Each point is reached from the start by the listed moves, each made 0, 1 or 2 times, or once backwards (-1), plus a little noise. Is the number of moves made odd or even? Then give how often each move was made.
In the rows, 128 means zero.

Moves:
(1): [151, 118, 127]
(2): [121, 126,  95]
Start: [138, 132, 126]
Points:
[100, 139,  61] -> odd (-1, 2)
[169, 127, 161] -> even (1, -1)
[114, 142, 126] -> odd (-1, 0)
[175, 108,  92] -> odd (2, 1)

Moves:
(1): [144, 124, 125, 125, 126, 128, 124, 122, 151]
(2): [132, 125, 108, 119, 159, 107, 114, 139, 144]
(3): [131, 147, 138, 148, 121, 109, 135, 138, 133]
(4): [122, 141, 139, 133, 135, 130, 122, 121, 134]
(5): [130, 117, 139, 131, 134, 118, 139, 116, 120]
(6): [110, 137, 136, 113, 119, 128, 158, 129, 130]
(7): [132, 146, 114, 146, 132, 125, 144, 126, 123]
(8): [130, 121, 125, 138, 140, 134, 128, 138, 141]
Start: [118, 118, 134, 127, 139, 145, 124, 123, 133]
Points:
[143, 167, 149, 169,  80, 123, 194, 123, 165] -> even (2, -1, 2, -1, 0, 1, 1, 0)
[125, 124, 142, 115, 158, 103, 180, 129, 206] -> even (2, 1, 1, 0, 1, 2, 0, 1)
[167, 153, 152, 213, 100,  93, 181,  90, 105] -> odd (1, -1, 2, -1, 2, -1, 2, -1)
[108, 172, 142, 138,  90, 108, 162, 153, 132] -> even (0, 0, 2, -1, -1, 1, 0, -1)
[107,  96, 118, 149, 178, 163, 149, 123, 118] -> even (-1, 0, -1, 0, 1, 0, 1, 2)
[103, 206, 191, 196,  97,  95, 228,  88,  98] -> even (0, -1, 2, 1, 2, 1, 2, -1)

Moves:
(1): [127, 124, 134, 141, 143, 125, 124, 131, 110, 136, 123, 125, 116, 132, 148,
 126, 130]
(2): [116, 141, 131, 115, 138, 133, 110, 112, 134, 147, 121, 128, 137, 127, 110,
 116, 123]
(3): [147, 113, 115, 144, 109, 109, 128, 122, 128, 126, 156, 134, 129, 145,  81,
 122, 122]
(4): [144, 118,  89, 120, 101, 130, 148, 139, 126, 127, 118, 114, 118, 147, 113,
 116, 122]
(5): [110, 130, 116, 142, 112, 136, 124, 129, 114, 121, 132, 130, 119, 126, 110,
 135, 137]
(6): [122, 120, 124, 118, 145, 139, 123, 123, 132, 127, 117, 141, 119, 132, 128,
 126, 127]
(7): [118, 139, 154, 120, 134, 128, 131, 128, 134, 129, 134, 123, 113, 134, 137,
 122, 136]
(8): [112, 151, 131, 134, 103, 121, 122, 124, 113, 114, 139, 139, 131, 105, 133,
 137, 107]
(9): [125, 133, 118, 136, 128, 111, 119, 121, 127, 117,  97, 121, 121, 127, 145,
 137, 129]
(10): [127, 127, 127, 128, 136, 123, 145, 144, 136, 143, 130, 129, 121, 136, 110,
 122, 134]
(11): [129, 115, 129, 136, 112, 125, 133, 119, 150, 142, 130, 137, 129, 143, 139,
 121, 136]
(12): [131, 115, 131, 121, 136, 109, 131, 132, 121, 124, 114, 131, 147, 161, 133,
 140, 142]
(13): [100, 121, 109, 131, 124, 147, 100, 141, 149, 121, 122, 115, 147, 153, 104,
 140, 100]
(14): [135, 111, 133, 115, 113, 114, 123, 143, 133, 142, 135, 123, 117,  97, 142,
 129, 123]
Start: [111, 124, 119, 119, 131, 145, 109, 129, 141, 129, 122, 122, 125, 133, 133,
 138, 131]
Points:
[121, 100, 105, 159,  54, 143, 137, 158, 186, 170, 229,  94,  84, 213,   7,
  83, 101] -> even (1, 0, 2, 1, 0, -1, 2, 0, -1, 1, 1, -1, 1, 0)
[114,  98,  46, 177,  31,  78,  85,  94, 175, 136, 137, 185,  85,  94,  86,
 134,  70] -> even (0, 0, 2, 0, 0, 2, -1, 2, 2, 1, 2, -1, 0, 1)
[ 76, 105, 101, 119,  96,  29,  37, 151, 137, 167,  72,  91, 160, 163, 103,
 169,  97] -> even (1, 2, 1, 0, 0, -1, 0, 1, 2, 1, 0, 2, 1, 2)
